Every row gives one point. The window is the flat piece filled in between its corners: a triangle in 3 columns, a solid with four corners in 4, and so on. A path goes straight from each point to the next, and from the last back to the first. List the points from which the path goes on through the window.

Window (4 x 4)
[[  6  -4 -21 -14]
 [ 14 -40 -45  18]
 [-30  -3   6 -18]
 [-39  28  15  21]]
Path:
(1): [-12   7 -55 -14]
(2): [ 11 -40 -11  -3]
(3): [  3 -19  11 -28]
(4): [-45  20 -32   9]
(5): [ -5 -40 -60 -12]
(6): [ 18 -32 -28  32]
(7): [-9  7 34  4]
(8): [-36  21  -7  14]
(9): [-15  10 -22  11]
(10): [-11  -6   2  30]
(11): [ 14   6  19 -15]
(12): [-32  11 -10  -6]
Through the window after points: 3, 5, 7

Window (8 x 8)
[[-21   1   9   7  10   1 -26 -11]
 [-29  -1   3 -60  20  -8 -13  10]
 [ 23  18  17  25 -33  26  23  38]
 [  5 -22 -40  -7  -5 -36  23  41]
 [ -9 -23 -13  21 -26 -36  43   5]
 [ -4 -36 -32  36  -6  -9  58 -14]
 [  0  38 -36   8 -19 -25  28  42]
 [ -4 -12  15   9  30 -19  11 -28]]
Path:
(1): [ 10  19 -33  -4   1  -7 -16 -23]
(2): [ -6 -10  -7  -1  -7 -27  24  38]
(3): [-35  -4  12 -11  18   8  -3  41]
(4): [ -1   0 -12 -29   5 -14   2  -1]
(5): [ 16  11 -23  -1 -36 -20  26  -4]
(6): [-31 -15   4  18  31 -18   4  19]
(7): [-47   7 -11 -10   1   1  35  20]
(8): [  8 -22  -9   6 -11 -34  19  -1]
(9): [ 31 -12 -35 -13 -15 -21  22  29]
(10): [-52   3  -2  20  16 -29  10  13]
(11): [-24  14  34  -2  12   1   8  47]
(12): [ 17   2 -18   4 -20  -3  -7 -18]
Through the window after points: 5, 7, 9

Window (9 x 9)
[[-27   4 -13 -21 -24 -16 -53 -20  10]
 [-21 -13 -11  24  14  -6  11   3  29]
 [ -4  -5  49  21 -20 -25 -28  -9 -29]
 [ 23 -12 -37  -1  -6  60  29  -7   4]
 [-27  -1  48 -44  -4   3   1 -36  -3]
 [ 42  35 -28  11  27 -13  -2 -17 -18]
 [ 35   1  -9 -20  11 -40  18 -20  39]
 [ 13  25  25 -46   3 -52 -17   3 -23]
 [  5 -11  -6   9  13 -59   0 -17 -20]]
Path:
(1): [ 11 -16   1 -38  11 -23 -25   4 -10]
(2): [ -9  35  18   6  -2  -4  13 -48  -4]
(3): [-13  24  -3  -2   2 -20  11 -17  -6]
(4): [ 46 -28  -8 -51  14 -14 -29   0   1]
(5): [ 41 -28 -10 -40  15  56 -14  13  14]
(6): [  0   7 -34  18 -16  19  31 -24  -5]
(7): [-15  17  -4   9 -30 -34  27  -4   7]
(8): [  1  -1   6 -13   6  -1 -25 -18   8]
Through the window after points: 1, 5

Window (12 x 12)
[[  3   9  28  43  32  -5   6 -20   4   0  38  41]
 [ 16 -14  27 -21 -41   5  13  12 -17  30 -25   9]
 [-25  -8 -26 -45  15 -14   0   9  -3  12 -29   0]
 [ 33 -18 -15  23 -27   8 -11  26  -8  24   2  12]
 [-22  16   5  29 -10  -2  12  -4 -23  -9  52  33]
 [  4   9 -12 -37  -3 -48  14   3   8  -1  -9 -10]
 [  6  -9  34  -2 -10   6  -8  37   3 -12  -7  -3]
 [ -5  -7 -13 -29  14 -42  19  34 -30  13 -56 -28]
 [ -9 -20  -9 -24  -5 -31 -13 -11 -15  18 -26 -43]
 [ 27  22   4   0 -22  30   0  12 -13  29  -1 -14]
 [  7 -23   8   3  -6   9  27  26   5  27  11 -15]
 [-18   6  -3  60  10   2  27 -19  19 -27  11  26]]
Path:
(1): [ -1  -3  -1  -4   3  -2  12  -6  -6 -18  -6   2]
(2): [ -6  -7  -2  20 -10  -9   0   7   9  27   4   5]
(3): [-14  24 -15  15 -21 -24 -23  33  14  29 -39  -2]
(4): [ 18 -25  17 -11   2   4  31   4 -22   5  14 -15]
(5): [ 28  -8 -29 -20  -6  14  19  19 -44 -25   9  -4]
(6): [ -2  -2  24  21 -13  -9  -3  18  24  60 -19  -9]
(7): [-14  21   7   7  -9 -35   7  18   9  26 -12  -8]
(8): [ 17 -38  -8 -24   3   6   5   1 -27   0 -11 -16]
(9): [ 13 -14   3  -9  11 -13   4   1 -11 -14 -10  16]
(10): [-18  10 -11   4 -30  -6  14  24  -7  28  -6 -22]
(11): [ -9   6  13  16 -13 -10   0  34  -8  15  -1  18]
(12): [  8 -11  17  -9  12   3   1  -6   3 -14   4  -5]
Through the window after points: 5, 7, 11

Window (14 x 14)
[[-18   5 -23  30  -2 -17  27   3 -18  25  12  -7  14  -9]
 [ 12 -14 -17   8  16 -25  -9  -9  -4 -11  14   0  -6 -16]
 [-18  -4   7  10 -50   5 -26  44   6  16   7 -28 -27  11]
 [  3  -9  20   1 -21 -19 -17 -14   1  -3 -13 -51   5 -22]
 [  8  13  -3   1 -20 -19  -2 -22  15  10  12  -5   3 -30]
 [ 14  22   0  19   5   3   3   3  24  13  -8 -26 -21 -11]
 [-24  24  10  14 -15  -9 -46  22   6  -1  18 -13  -9  11]
 [-35 -25  -8   1  32 -13 -22  40  13   3   3  23   4  -2]
 [ 27  -1 -12   2  -5  10 -19  -2  24 -33   8  -3  26 -13]
 [ 22  11  -5   7  -7   4  27  16 -31  27  -9  11  -5 -20]
 [ 12  15   2 -11 -14  28  32   1  -6  10  25 -25   6  12]
 [ -6 -19   1   9   8  32  28 -22 -24   7   5   2  -3 -17]
 [-11  11   1  11  -2 -20  34  -7  11 -20   2  33   6   4]
 [-21  17 -17   2  -6   3   1 -30  -8  17  -6   1 -11  24]]
Path:
(1): [ 14   0  14   6 -13  -3   7   6  -1  13  11  -5  12   1]
(2): [-32  19 -24   0  -7   9  -9   4   3  -9   7 -16 -24  -7]
(3): [-24  41  -7  -5 -16   8  22   5  -8   6  -6 -15 -25 -35]
(4): [ 20 -35   7   9  -1 -12 -33  -3  19   0  15  -5  17  26]
(5): [  4  -8   5  11 -11  -5 -15  -4   5   8  11 -17   5   5]
(6): [-24  39 -26   1  -8 -12  10  20  -5  -3  -1  18 -38 -29]
(7): [-22   2  -3 -24 -24   4  20  13  -1   0  10   2 -24 -60]
(8): [ 28   8  -9  39   8 -30 -19 -33  10  13   7 -13  26  26]
Through the window after points: 1, 5, 7
